Each row of a before or after table is a point. The points were changed in one or more steps. Then noise was added and the rows were shuffled. The steps act on columns, c1 being the first. What was done? A step turns or swaps two columns, mirrors them in a line or flattens them onto one, adds a multiple of one to another, or multiplies or shifts one. Angles are multiples of 10 degrees, from the lower column toward the higher: turns from -170 to 170, lines from 10 to 170 but not 90. Use the fewest steps. Two steps may share a column if one is a turn and the other turns, adds or multiplies; they go together, in the order done. Otherwise the lowest column goes first.

Before, 11 rows:
[[-6.4  3.1]
 [ 2.9  3.4]
 [ 2.3  5.3]
 [-0.4 -8.2]
 [-2.0 -7.1]
 [ 2.3 -0.5]
 [ 1.5  1.6]
 [ 1.5  1.8]
 [-1.2  3.0]
 [-1.4  3.0]
 [ 0.4 -9.5]]
After (11 x 2):
[[-5.2  8.0]
 [-0.1 -2.4]
 [ 2.6 -2.3]
 [-1.5  6.4]
 [ 2.4 -1.7]
 [-2.0 -0.5]
 [-0.1 -4.8]
 [ 0.4 -5.4]
 [-0.7 -2.2]
 [-2.7  7.5]
 [ 6.6  0.7]]
Steps: turn c1 and c2 by -150 degrees

Before (12 x 4):
[[ 0.6 -0.3 -4.8  1.7]
 [16.2  1.4  1.3 10.9]
 [-0.5  2.1  1.5  2.5]
 [ 0.7  3.3  2.6  0.7]
 [-3.9 10.2  1.1  6.6]
 [-3.3 -0.6  5.1  0.7]
 [-4.5  0.6  4.4  4.6]
 [-5.5  2.7  3.0  0.7]
 [ 6.1 -0.6  1.5  5.6]
 [-1.8  4.6  5.5  0.4]
 [-2.2 -0.6 -4.2  1.7]
 [-5.8  0.0 -2.2  1.9]]
After, 12 rows:
[[  6.2  -2.5  -2.5  -0.6]
 [ -1.2  -2.9   3.4   0.9]
 [  0.7  -2.7   1.8   1.9]
 [ -3.6   1.9   1.7   8.0]
 [ -0.1  -4.9   7.1   0.1]
 [  4.1  -1.0   6.3  -0.4]
 [  0.1   0.3  -7.1   1.6]
 [-11.8   2.3   1.1  16.2]
 [  3.0  -0.7  -6.0   2.0]
 [  4.4  -4.3   4.1  -1.1]
 [  5.0  -2.1   5.9   2.7]
 [  2.1 -11.5   2.1   4.8]]
Steps: turn c1 and c4 by 20 degrees; turn c1 and c2 by 160 degrees; multiply c3 by 1.3

Before:
[[ 3.3  4.0 -2.6  7.5  3.2 -4.7  0.4  6.2]
 [ 0.5  1.5 -3.6  0.3 -2.1  2.9  0.8  4.7]
 [-4.7  0.1  0.3  8.4  5.2  1.4  4.7 -2.8]
 [-6.6 -2.1  0.7 -1.8  3.8  3.1  7.3  4.0]
 [-4.2  2.7  5.2  1.1  6.6 -2.9 -3.8  6.8]
 [ 6.2  1.9 -3.6 -2.5 -1.7  0.3 -2.5 -3.2]
 [-6.4  7.7  2.1  8.0  7.3 -2.2  7.1  1.7]
 [ 2.7  0.0 10.1 -1.6 -2.9 -3.8  5.7 -6.4]
 [-0.4 -1.3  2.7  6.0 -0.9  6.8  3.8  1.6]
 [ 8.0  7.3 -1.3  0.3  8.8 -6.9 -1.0  4.1]
 [ 2.8  7.6  1.5  2.2  5.1 -1.6  5.4 -3.0]]
After (11 x 8):
[[-6.8 -1.6  2.6  4.4 -0.8  0.6  5.2  0.4]
 [ 2.5  7.1  1.4  3.8  4.9  2.5  4.4  4.9]
 [ 0.9  2.2 -3.8 -2.0 -1.7  6.0 -2.4 -1.3]
 [-4.2 -2.3  0.8  2.8  3.6 -5.9  3.7  1.9]
 [-2.3  0.0 -0.3  5.6  4.9 -4.4  6.7 -2.6]
 [ 5.2  4.8 -3.0  3.9  3.4  2.7  3.8 10.2]
 [ 2.0  2.5  5.0 -1.3  6.6 -4.6 -1.8  9.5]
 [ 8.1  7.9 -1.7 -0.6  8.5  6.4  0.0 11.6]
 [-2.8  1.3 -3.6  0.5 -2.1  1.2  0.5  6.4]
 [ 1.3  7.4  2.3  6.9  7.3 -6.7  8.4  8.8]
 [ 4.2  0.3 10.0  2.2 -2.8  2.1  2.4 -6.1]]
Steps: turn c1 and c6 by 80 degrees; add 1 times c2 to c8; flatten c4 and c7 onto the line at 50 degrees
